Each row is a point. Each copy is the shape, with its points in the same order, turned, moved and blurred by noise. Is it also mirrored, or only turned?

Shape:
[[-21 -38  26]
 [ -3 -18  31]
 [-26   6 -29]
 [  3  -6 -28]
 [ 34   3 -15]
 [-27   6 -13]
 [ 47   7   8]
 [-26 -23   2]]
Copy 1, 8 rows:
[[-35  -8  -9]
 [-31   9   8]
 [ 26 -35   3]
 [ 29  -5 -11]
 [ 24  34   4]
 [ 13 -25  15]
 [ 12  60  12]
 [ -6 -22  -4]]
Copy 1 is: mirrored
Copy 2, 8 rows:
[[-45 -20   2]
 [-20 -21  16]
 [  4  13 -36]
 [  2  28  -7]
 [ 18  24  23]
 [  1   0 -29]
 [ 23   9  44]
 [-28  -5 -17]]
Copy 2 is: mirrored

Shape (7 x 4):
[[ 11 -27 -18  23]
 [ 27  11 -14 -15]
 [-18   4 -11  56]
 [  9   9 -25 -60]
 [-20 -23  10  -6]
 [  4   0 -39 -39]
 [ 31 -14   9  -2]]
Copy 1 (7 x 4):
[[ 30 -16  27  16]
 [ 36 -12 -27  11]
 [  4  -1  34  57]
 [ 15 -49 -50 -13]
 [-14 -15  12  -5]
 [ 23 -51 -35  -1]
 [ 30   7   0 -10]]
Copy 1 is: only turned
Copy 2:
[[  6  -8 -30 -49]
 [ -9  24 -26  -5]
 [-15 -54 -36 -32]
 [ 22  45  -7  21]
 [  7 -13  13 -22]
 [ 34  28 -22   8]
 [-22  23  -9 -35]]
Copy 2 is: mirrored
Copy 3:
[[-33 -27 -11 -26]
 [  8 -25  23   7]
 [-44   2 -37   6]
 [ 56 -19  19  -8]
 [ -4  18 -10 -38]
 [ 38 -29  -1  -9]
 [-18 -14  29 -19]]
Copy 3 is: only turned

Shape, 10 rows:
[[ -5  -6 -22   4  25  28]
 [  1   7 -16 -12 -31 -29]
 [ -5  16 -24 -20 -40 -21]
 [-36  -3   0 -10 -18 -43]
 [  3  21  -9   7  42  22]
 [ 18 -21   3  -4 -21 -16]
 [ -5   4   6 -12  41  25]
 [  4   6 -22  20  30   0]
 [ 32   6  31  14  29  18]
 [-26   8  -2   8 -43  -4]]
Copy 1, 10 rows:
[[ -9 -31 -19  13  37  -3]
 [ -4  28  -2  -9   3  46]
 [  5  28 -12  -1   6  60]
 [ -1   9  35 -17   6  45]
 [-34 -13  -7  35  36 -12]
 [  0  29  -7 -20  14   7]
 [ -6 -11   6  34  43 -13]
 [-39 -21  -7  11  27   8]
 [-25  19  -2  29  21 -41]
 [  9  -1   1  -1 -22  34]]
Copy 1 is: only turned
Copy 2:
[[ 14  18  14 -25  29 -20]
 [-35 -11   3  19   5   7]
 [-38  -7  21  29   2  11]
 [-56 -16  -6  10  -3 -26]
 [ 14  30  10 -43   0 -12]
 [ -5 -14 -21  23  15   2]
 [ 28  10   9 -32  -2 -29]
 [ -7  23  -4 -36  17  -1]
 [ 38  26 -27 -15 -13  -3]
 [-35  21   7  38   8 -21]]
Copy 2 is: only turned
Copy 3 (10 x 6):
[[-11 -46 -37 -18   3 -22]
 [ 13  13  17  16   1 -38]
 [ 27  14  14  26 -13 -41]
 [  1  -8  47  16   9 -35]
 [  7 -33 -40 -11  36  -6]
 [ -9  26  -4   3  -9 -10]
 [  6 -30 -24 -30  26 -12]
 [-11 -31 -30  16  28 -23]
 [  1  -2 -32 -17  32  28]
 [ 17 -13  25  26 -23 -19]]
Copy 3 is: mirrored
Copy 4, 10 rows:
[[ 20   4  -6 -10 -25  31]
 [ -1 -11  14  45   5 -15]
 [  8  -2  12  59  -4 -14]
 [-38 -20   8  48  -4   5]
 [ 20  14  -9 -13   5  47]
 [ -6 -13   5   7   0 -28]
 [ -4  27  -7 -18  -8  38]
 [ 18 -15   2  -7   5  35]
 [  6  13 -24 -36  26   8]
 [ -5 -15 -27  49 -11  -8]]
Copy 4 is: mirrored
